Each wall is flat, endless, passes through zero and stands at right angles to its row. A trip goes straight from one point to another. Which walls does it cross, in order?

Walls:
(1): [-25 -66 -12]
(2): [10 68 47]
(3): [ 37 -10  62]
(4): [ 29   2 -87]
(5): [-53 -69 -12]
Trips:
[  9 -27  12] to [ 68  30 -27] => 4, 5, 1, 2
[-33  -8 -23] to [-53  -3 -24] => none
[ 12 -33 -25] to [-50  38 -29] => 1, 2
[-18 -25   9] to [-90  57  36] => 3, 2, 1

Walls:
(1): [ -1  22   9 -63 -31  27 -68  23  40   1  -7]
(2): [-11  57   6 -13 -16   1  35   7  13  53   4]
(3): [ 15 -38  63 -15   6  14  25  -7  14 -32  10]
(4): [-77 -65 -18  20 -13 -23  26   9   5  -4 -31]
(5): [ 16  20  18  19  56  -7  -8   4 -80 -24  73]
(6): [ -23  -25   30   32 -100   50   33  -30   35  -40  -36]
(7): [ 14 -12  36  -9   0   3 -12  13 -23  72   2]
(8): [-36  60  -4 -46   8  55   8  22 -62 -16 -33]
(9): [-24  25 -16  23   2  41  42 -37 -30 -69 -26]
Trips:
[   3   21   24    5 -121   67  -46   13  -10   40  -10] to [-19  -9 -18   7 -17  10   0   2   2 -19 -15] => 9, 4, 7, 2
[ 74 -49  15 -20 -49  35 -18 -43 -21  12   2] to [ 34 -48  60  -2 -69   7  -7  -6 -34 -29  49] => 5
[  8  29 -61  -6 -26 -36 -32   5 -16 -49   7] to [ 18 -25   2 -21  38   0  50  20  16 -57 -28] => 4, 1, 3, 5, 6
[ 84  46  71  19  -5  51 -18  21 -14  33   9] to [-34  62 -53  31  90 -12 -60  54 -27 -31 -50] => 3, 9, 2, 7

Walls:
(1): [-38 -10  22 -31   8 -15 -38 -44  -9 -17   0  11  27 -30  -9 -33  34 -26
  28 -24]
(2): [-11 -70 -11  31  27  21  31   8  43  47 -20  53  38  34 -29 -34 -11  11
 -14 -10]
(3): [  5 -23 121   4 -27   0 -66  52 -22  48  10  23  16  30  39 -25  47 -38
  -2  10]
(4): [-44  44 -31  11 -40  48   3 -62 -24  51  39   6  10  65 -30 -27  11  -5
 -42  -8]
(5): [ 92 -22  -8   0 -74  56  19   8  13 -10  37  -7  -4  35 -58  15 -18  -6
  44   9]
(6): [-11  70  17  33 -86   0  -9   9 -31 -16  26  21 -23  13  18 -61  -7  11
  27  45]
(7): [-16 -46 -15  19   0  31 -47   0  18   3 -17  35 -11  -4  56  24  11  58
  54  20]
Trips:
[ 51  59  45   5   2  55 -51 -26 -10  17 -21   9  12   7 -23 -26 -38   8
 -17  37] to [ 63 -17  53  53 -42  -8  64 -51  13 -14 -28  12 107  -2 -22 -39 -17 -31
 -45  52] => 2
[ 11  29  19  11  10  -3  28  17 -31  16 -32  17 -19 -44 -52  12 -35  76
  24  43] to [ -2 -57   5  46 -18  52  36   5 -31   4  -5  53 -24 -44  11 -40 -16  -9
 -20   8] => 2, 3, 4
